Each row of a before or after table is a point. One or more steps were done to the points. Then noise was added and the rows were shuffled. The steps act on columns, c1 being the first. Name the steps. A step turns or swaps two columns, mirrors them in a line or flattens them onto one, adds a multiple of one to another, or multiplies or shifts one. Angles are multiples of 10 degrees, from the lower column toward the higher: turns from -170 to 170, lines from 10 to 170 but not 90. Use the fewest steps. Two steps may share a column if one is a turn and the other turns, adds or multiplies; they go together, in the order done. Otherwise the lowest column goes first.

Before (8 x 2):
[[-0.23  0.40]
 [-0.19  0.49]
 [-0.29  0.22]
 [-0.24  0.34]
 [ 0.70 -0.73]
 [-0.15  0.21]
 [-0.53 -0.68]
 [-0.42 -0.06]]
After, 8 rows:
[[-0.47  0.36]
 [ 1.42 -0.75]
 [-0.28  0.22]
 [-0.59  0.20]
 [-0.38  0.49]
 [-1.06 -0.66]
 [-0.84 -0.06]
 [-0.44  0.37]]
Steps: multiply c1 by 2

Before:
[[-0.14 -0.35 -0.03 -0.23 -0.28  0.13]
 [-0.71 -0.35  0.21 -0.60  0.01 -0.03]
 [ 0.08  0.68 -0.43  0.16  0.18  0.12]
 [ 0.14 -0.45  0.27 -0.02  0.11  0.10]
 [ 0.03  0.20  0.21 -0.44  0.04  0.61]
 [ 0.12  0.26 -0.15  0.06 -0.10 -0.04]
 [-0.68  0.96  0.04  0.28 -0.90 -0.28]
 [-0.17 -0.47 -0.70 -0.02 -0.07  0.86]
 [ 0.14 -0.05  0.20  0.20 -0.49 -0.14]
 [-0.40 -0.43  0.00  0.16 -1.29  0.23]
 [ 0.04  1.23 -0.92 -0.48  0.09 -0.27]
 [-0.16  0.77 -0.38 -0.07  0.25 -0.20]]
After (12 x 6):
[[ 0.18 -0.07  0.41  0.19  0.47  0.08]
 [ 0.06  0.75 -0.84  0.19 -0.15 -0.07]
 [-0.16  0.82 -0.83 -0.02 -0.23  0.24]
 [-0.71 -0.38  0.45 -0.57 -0.01  0.03]
 [ 0.13  0.25 -0.30  0.01  0.06  0.00]
 [-0.08 -0.32 -0.05 -0.26  0.21 -0.17]
 [ 0.16 -0.41  0.52 -0.04 -0.15 -0.05]
 [-0.12 -0.47 -1.45  0.02 -0.05 -0.91]
 [ 0.06  0.22  0.40 -0.43 -0.12 -0.66]
 [ 0.06  1.26 -1.86 -0.44 -0.04  0.32]
 [-0.58  0.95  0.03  0.27  0.93  0.07]
 [-0.38 -0.40  0.04  0.18  1.27 -0.48]]
Steps: multiply c3 by 2; turn c5 and c6 by 170 degrees

Before (12 x 11):
[[ 0.16  0.97  0.32  0.01  0.02 -0.25 -0.08 -0.32  0.10 -0.52  0.22]
 [-0.12  0.49  0.48 -0.11 -0.18  0.48 -0.35  0.04  0.07 -0.58  0.68]
 [-0.25  0.67 -0.31  0.66 -0.32 -0.13 -0.36  0.03  0.26 -0.09 -0.04]
 [-0.05  0.02  0.33  0.19 -0.05  2.01 -0.10 -0.34 -0.01 -0.61 -0.24]
 [ 0.46 -0.08 -0.11  0.48 -0.07  0.10 -0.36  0.03  0.04 -0.79 -0.26]
 [-0.15 -0.55  0.47 -0.42 -0.24 -0.19 -0.32 -1.18 -0.01 -0.75 -0.05]
 [-0.13 -0.23  1.05  0.55  0.62  0.20 -0.22 -0.04  0.47  0.27  0.00]
 [ 0.09 -0.40 -0.25  0.44 -0.07 -0.22 -0.01 -0.64  0.79 -0.70 -0.03]
 [-0.16 -0.49 -0.19 -0.12  0.40 -0.10 -0.03 -0.18  0.35  0.64 -0.21]
 [ 0.03 -0.26 -0.03  0.39 -0.48 -0.27  0.33  0.14  0.35 -0.67 -0.37]
 [-0.15 -0.57  0.39  0.68  0.36  0.14  0.35 -0.03 -0.17 -0.37  0.11]
 [ 0.79 -0.43  0.23  0.47  0.07  0.18 -0.11 -0.30  0.01  1.35 -0.04]]
After:
[[ 0.09 -0.41  0.82  0.43 -0.05 -0.20 -0.62 -0.63 -0.05 -0.70 -0.04]
 [ 0.80 -0.45 -0.05  0.46  0.06  0.18 -0.73 -0.30 -0.22  1.35 -0.05]
 [-0.26  0.67  0.34  0.67 -0.31 -0.16 -0.96  0.03  0.21 -0.07 -0.03]
 [-0.14 -0.25  0.09  0.55  0.64  0.20 -0.81 -0.04 -1.14  0.26 -0.01]
 [ 0.00 -0.24  0.34  0.37 -0.47 -0.28 -0.26  0.15 -0.13 -0.67 -0.38]
 [-0.16 -0.48  0.39 -0.12  0.40 -0.11 -0.64 -0.20  0.08  0.63 -0.18]
 [-0.12  0.49 -0.10 -0.11 -0.18  0.50 -0.95  0.04 -0.48 -0.58  0.70]
 [ 0.19  0.94 -0.02  0.03  0.03 -0.24 -0.68 -0.33 -0.31 -0.54  0.22]
 [-0.15 -0.53 -0.16 -0.42 -0.24 -0.19 -0.94 -1.18 -0.45 -0.74 -0.06]
 [-0.05  0.02 -0.13  0.18 -0.04  2.02 -0.70 -0.34 -0.32 -0.59 -0.24]
 [ 0.44 -0.08  0.05  0.49 -0.05  0.10 -0.96  0.02  0.09 -0.78 -0.26]
 [-0.15 -0.58 -0.29  0.70  0.35  0.16 -0.23 -0.01 -0.30 -0.35  0.12]]
Steps: turn c3 and c9 by -110 degrees; shift c7 by -0.60

Before (12 x 20):
[[-0.54 -0.31  0.75  0.49  0.49 -0.69 -0.10 -0.41  0.50  0.32  0.67  0.10
  -0.78 -0.51  0.28  0.00  0.06 -0.39  1.09 -0.28]
 [-0.41 -0.31  0.33 -0.38 -0.06  0.59  0.22 -0.12  0.25 -0.22  0.52 -0.22
   1.27  0.60 -0.34 -0.24  0.26  0.60 -0.13  0.01]
 [-0.64 -0.45 -0.54 -0.55 -0.47 -0.15  0.09  0.13  0.43 -0.52 -0.97  0.49
   0.49 -0.43 -0.10  0.32 -0.52 -0.12  0.46 -0.47]
 [ 0.27  0.45  0.66 -0.61 -0.07  0.36  0.12  0.47  0.52 -0.25 -0.02 -0.17
   0.75  0.47 -0.03  0.25  0.75  0.06 -0.24  0.17]
 [-0.10  0.06  0.35  0.27 -0.05 -0.16  0.43 -0.36  0.56  0.38  0.45  0.39
  -0.63  0.40 -0.30 -0.12  0.29  0.12 -0.20  0.46]
 [ 0.02  0.38  0.37  0.59 -0.26 -0.09 -0.32 -0.18  0.02 -0.56  0.66 -0.12
  -1.21 -0.16  0.87  0.05  1.02 -0.57  0.31  0.23]
 [-0.23 -0.13 -0.54 -0.74  0.36  0.02 -0.16  0.12  0.02 -0.53 -0.49  0.44
   0.09 -0.67  0.12  0.29 -0.46 -0.03  0.47  0.33]
 [-0.18  0.48  0.45  0.58 -0.14 -0.40  0.48 -0.46 -0.23 -0.15  0.64 -0.21
  -0.22  0.03  0.08  0.56  0.49 -0.44  0.49 -0.06]
 [ 0.11 -0.03  0.49  0.18  0.30  0.12  0.23  0.06  0.08  0.21  0.61  0.24
  -0.58  0.51  0.01 -0.20 -0.02 -0.14  0.44 -0.43]
 [ 0.15  0.51 -0.03 -0.46 -0.04  0.92  0.14 -0.61  0.76  0.15  0.92 -0.38
   0.54 -0.07  0.07 -0.23  0.47  0.42  0.16 -0.34]
 [-0.52 -0.13 -0.15 -0.55 -0.53  0.08  0.24  0.14 -0.08 -0.15 -0.83 -0.20
   0.50 -0.48  0.10  0.14 -0.22  0.49  0.98  0.01]
 [-0.54  0.00  0.18  0.64  0.41 -0.03 -0.02 -0.43  0.23  0.01 -0.35 -0.15
  -0.46  0.04  0.32  0.36  0.06 -0.31  0.68 -0.09]]
After (12 x 20):
[[-0.56 -0.09 -0.56 -0.73  0.35 -0.22  0.39  0.15  0.03 -0.52 -0.47  0.44
   0.13 -0.67  0.11  0.27 -0.43 -0.05 -0.34  0.29]
 [-1.61 -0.30 -0.58 -0.53 -0.45  0.21  0.20  0.07  0.46 -0.50 -1.00  0.51
   0.49 -0.47 -0.10  0.35 -0.47 -0.14 -0.48 -0.45]
 [-1.41 -0.21  0.75  0.51  0.51 -0.35  0.67 -0.40  0.50  0.33  0.68  0.10
  -0.81 -0.53  0.36  0.00  0.08 -0.40 -0.90 -0.59]
 [-0.25  0.06  0.36  0.29 -0.07 -0.39 -0.44 -0.36  0.54  0.38  0.44  0.40
  -0.64  0.37 -0.29 -0.15  0.27  0.09 -0.08  0.23]
 [ 0.72  0.28  0.66 -0.60 -0.03  0.15 -0.25  0.47  0.56 -0.24  0.01 -0.20
   0.74  0.43 -0.09  0.24  0.76  0.01  0.13  0.38]
 [ 0.29  0.00  0.47  0.23  0.32  0.41 -0.02  0.00  0.09  0.14  0.66  0.23
  -0.58  0.54 -0.01 -0.16  0.01 -0.12 -0.47 -0.29]
 [ 0.34  0.41  0.01 -0.44 -0.04  0.87 -0.06 -0.58  0.79  0.15  0.91 -0.40
   0.52 -0.09  0.05 -0.26  0.51  0.39 -0.19  0.33]
 [-1.28 -0.09 -0.12 -0.56 -0.53  0.10  0.29  0.17 -0.10 -0.14 -0.79 -0.24
   0.51 -0.49  0.09  0.14 -0.24  0.48 -0.98  0.08]
 [-0.47  0.35  0.46  0.56 -0.19 -0.24 -0.16 -0.49 -0.23 -0.14  0.68 -0.21
  -0.22  0.05  0.10  0.56  0.52 -0.49 -0.70 -0.32]
 [-1.36  0.02  0.20  0.69  0.40  0.07  0.33 -0.47  0.23  0.05 -0.34 -0.16
  -0.50  0.03  0.30  0.32  0.06 -0.31 -0.57 -0.11]
 [-1.04 -0.26  0.32 -0.40 -0.08  0.47 -0.23 -0.14  0.28 -0.23  0.50 -0.22
   1.27  0.60 -0.34 -0.28  0.28  0.58  0.00  0.41]
 [ 0.00  0.29  0.35  0.63 -0.29 -0.18  0.42 -0.17  0.00 -0.55  0.67 -0.13
  -1.21 -0.20  0.90  0.04  1.01 -0.61 -0.14  0.10]]
Steps: multiply c1 by 2.5; multiply c2 by 0.7; turn c6 and c20 by 40 degrees; turn c7 and c19 by -150 degrees

Before (9 x 48):
[[ 0.43 -0.06 -0.46  0.12  0.34  0.40 -0.40  0.90  0.76  0.41 -0.24  0.18
   0.08 -0.48 -0.21  0.38  0.05 -0.14  0.08  0.51  0.31  0.45 -0.40 -0.03
  -0.67  0.85  0.36  0.45 -0.63  0.18 -0.32 -0.66 -0.84  1.07 -0.28  0.30
  -0.21  0.24 -0.55 -0.29  0.28  0.12 -0.46 -0.69 -0.24  0.41  0.56 -0.40]
 [-0.51  0.03  0.09 -0.67 -0.31 -0.24 -0.67 -0.57 -0.23  0.30  0.15 -0.35
   0.09 -0.75  0.39 -0.17  0.05 -0.17  0.41 -0.19 -0.66 -0.53 -0.01  1.12
   0.64 -0.19 -0.12 -0.07  0.36 -0.93 -0.05  0.37 -0.44 -0.61  0.16 -0.05
  -0.53 -0.40  0.23  0.15 -0.14  0.37 -0.23  0.33 -0.30 -0.17 -0.48  0.18]
 [ 0.07 -0.15 -0.01 -0.47 -0.87 -0.24 -0.22 -0.30 -0.81 -0.17 -0.05 -0.61
   0.04 -0.84  0.26  0.03  0.14 -0.24  0.41 -0.05 -0.71 -0.19 -0.11  0.76
   0.42  0.09  0.10 -0.37  0.08 -0.19 -0.32  0.29  0.00 -0.07 -0.33 -0.15
   0.01 -0.18  0.10  0.13 -0.50  0.11  0.44  0.00 -0.47 -0.20 -0.20  0.44]
 [-0.43  0.82 -0.47 -0.45  0.92  0.35  0.14  0.35  0.91  0.15 -0.01  0.10
  -0.25  0.27 -0.30  0.15 -0.40 -0.09 -0.49  0.28  0.90  0.58 -0.57 -0.11
  -0.37  0.06  0.22 -0.31 -0.47 -0.02  0.62 -0.01  0.33  1.05  0.44 -0.06
   0.48 -0.09  0.08 -0.26 -0.75  0.00  0.54 -0.41  0.86  0.38  0.52 -0.57]
 [ 0.07 -0.30 -0.16 -0.58 -0.32 -0.36  0.35 -0.33  0.02 -0.16  0.24 -0.06
   0.29 -0.40  0.21  0.32 -0.05 -0.36  0.34 -0.54 -0.75 -0.25 -0.04  0.42
   0.22  0.29 -0.33 -0.21  0.49 -0.47 -0.16 -0.14 -0.17 -0.77  0.21 -0.46
  -0.32 -0.43  0.05  0.29 -0.36  0.51  0.29  0.44 -0.14 -0.02 -0.08  0.36]
 [-0.02 -0.17  0.03 -0.76 -0.28 -0.47 -0.38 -0.32  0.03 -0.01 -0.03 -0.31
   0.10 -1.31  0.52  0.07  0.11  0.02  0.20  0.04 -0.78  0.36  0.13  0.81
   0.57  0.54 -0.63 -0.24  0.37 -0.35 -0.29 -0.36  0.11 -0.44 -0.08  0.26
   0.12 -0.44 -0.13 -0.12  0.35  0.17 -0.13  0.05 -0.45 -0.23 -0.34  0.58]
 [ 0.29  0.32 -0.72 -0.18  0.28  0.23 -0.20  0.58  1.12  0.14  0.24  0.15
   0.81 -0.31 -0.41  0.17 -0.10  0.05 -0.50  0.74  0.25  0.63 -0.53 -0.46
   0.12  0.26  0.51  0.16 -0.54 -0.01 -0.43 -0.28 -0.59  1.05 -0.16  0.31
  -0.15  0.25 -0.91  0.03  0.06 -0.61 -0.54 -0.75 -0.32  0.63  0.86  0.27]
 [-0.60  1.15 -1.47 -0.06  0.68  0.22  0.22  0.54  0.71  0.51 -0.03  0.11
  -0.65  0.47 -0.38 -0.20 -0.16  0.06 -0.35  0.43  0.09  0.65 -0.20 -0.63
  -0.47  0.03  0.00 -0.77 -0.62 -0.27  1.24  0.31  0.13  0.66 -0.04 -0.23
   0.16 -0.29  0.42 -0.07 -0.61  0.48  0.43 -0.17  0.54  0.44  0.60 -0.05]
 [-0.20 -0.61  0.35 -0.68 -0.60 -0.30 -0.10 -0.13 -0.27  0.30 -0.07  0.22
   0.42 -0.48  0.21  0.18 -0.05  0.01  0.03  0.04 -0.64  0.01 -0.24  0.42
   0.21  0.05 -0.40 -0.03  0.21 -0.90  0.09  0.27 -0.04 -0.12 -0.46 -0.18
   0.03 -0.49 -0.32 -0.11 -0.42  0.45 -0.23  0.07 -0.34 -0.55 -0.63  0.56]]
After (9 x 48):
[[-0.01 -0.17  0.02 -0.75 -0.29 -0.47 -0.38 -0.32  0.02 -0.01 -0.03  0.01
   0.11 -1.28  0.03  0.08  0.27  0.03  0.22  0.06 -0.05  0.38  0.13  0.80
   0.56  0.56 -0.64 -0.24  0.37 -0.37 -0.27 -0.36  0.12 -0.45 -0.08  0.26
   0.10 -0.48 -0.53 -0.12  0.37  0.17 -0.15  0.00 -0.43 -0.25 -0.35  0.57]
 [ 0.32  0.33 -0.72 -0.20  0.27  0.22 -0.21  0.59  1.13  0.14  0.24 -0.12
   0.82 -0.31  0.97  0.16 -0.13  0.07 -0.51  0.76  0.01  0.62 -0.53 -0.45
   0.12  0.25  0.52  0.15 -0.55  0.00 -0.41 -0.26 -0.60  1.08 -0.17  0.31
  -0.14  0.23  0.26  0.02  0.06 -0.60 -0.54 -0.70 -0.34  0.63  0.86  0.27]
 [-0.59  1.16 -1.46 -0.09  0.67  0.23  0.22  0.58  0.72  0.50 -0.02 -0.02
  -0.64  0.47 -0.36 -0.20 -0.14  0.09 -0.35  0.44  0.03  0.67 -0.21 -0.63
  -0.46  0.02  0.04 -0.78 -0.63 -0.28  1.23  0.30  0.11  0.67 -0.06 -0.23
   0.14 -0.30  0.43 -0.06 -0.62  0.46  0.44 -0.16  0.53  0.42  0.60 -0.03]
 [ 0.45 -0.06 -0.44  0.09  0.35  0.37 -0.39  0.89  0.75  0.41 -0.22 -0.11
   0.07 -0.48  0.56  0.39 -0.01 -0.15  0.05  0.51  0.03  0.46 -0.39 -0.05
  -0.67  0.84  0.38  0.41 -0.62  0.17 -0.30 -0.67 -0.84  1.05 -0.27  0.30
  -0.17  0.26  0.14 -0.30  0.27  0.12 -0.48 -0.63 -0.23  0.41  0.57 -0.39]
 [ 0.09 -0.32 -0.15 -0.56 -0.32 -0.37  0.35 -0.32  0.03 -0.16  0.24  0.05
   0.28 -0.40 -0.09  0.32  0.06 -0.34  0.33 -0.54 -0.04 -0.24 -0.04  0.44
   0.22  0.30 -0.35 -0.21  0.49 -0.45 -0.13 -0.14 -0.18 -0.78  0.24 -0.47
  -0.32 -0.44 -0.17  0.29 -0.35  0.51  0.29  0.42 -0.15 -0.01 -0.10  0.36]
 [ 0.05 -0.13 -0.02 -0.46 -0.86 -0.23 -0.18 -0.31 -0.79 -0.15 -0.06 -0.01
   0.04 -0.85 -0.14  0.01  0.25 -0.24  0.40 -0.06 -0.05 -0.19 -0.11  0.75
   0.42  0.09  0.11 -0.39  0.09 -0.18 -0.30  0.30  0.00 -0.08 -0.30 -0.14
   0.01 -0.18 -0.21  0.13 -0.50  0.13  0.44 -0.12 -0.47 -0.19 -0.21  0.44]
 [-0.44  0.85 -0.48 -0.45  0.92  0.34  0.14  0.37  0.88  0.15 -0.03 -0.08
  -0.24  0.26 -0.05  0.14 -0.55 -0.11 -0.47  0.28  0.09  0.61 -0.57 -0.10
  -0.38  0.06  0.23 -0.32 -0.48 -0.02  0.65  0.01  0.33  1.01  0.45 -0.03
   0.49 -0.08  0.31 -0.26 -0.76  0.01  0.54 -0.37  0.86  0.37  0.54 -0.57]
 [-0.21 -0.61  0.34 -0.69 -0.61 -0.30 -0.13 -0.12 -0.26  0.28 -0.06  0.02
   0.41 -0.49  0.28  0.20  0.05  0.01  0.00  0.03 -0.01  0.02 -0.23  0.43
   0.20  0.05 -0.39 -0.04  0.22 -0.88  0.10  0.29 -0.05 -0.12 -0.46 -0.17
   0.05 -0.48 -0.26 -0.13 -0.40  0.46 -0.22  0.11 -0.36 -0.54 -0.66  0.56]
 [-0.50  0.04  0.06 -0.67 -0.32 -0.24 -0.69 -0.57 -0.22  0.30  0.15  0.04
   0.10 -0.73 -0.30 -0.19  0.15 -0.18  0.41 -0.18  0.00 -0.51 -0.01  1.10
   0.65 -0.20 -0.11 -0.06  0.32 -0.94 -0.04  0.37 -0.44 -0.61  0.17 -0.05
  -0.56 -0.40 -0.37  0.16 -0.14  0.35 -0.22  0.27 -0.29 -0.17 -0.49  0.20]]
Steps: flatten c12 and c44 onto the line at 80 degrees; mirror c15 and c39 in the line at 130 degrees; flatten c17 and c21 onto the line at 170 degrees
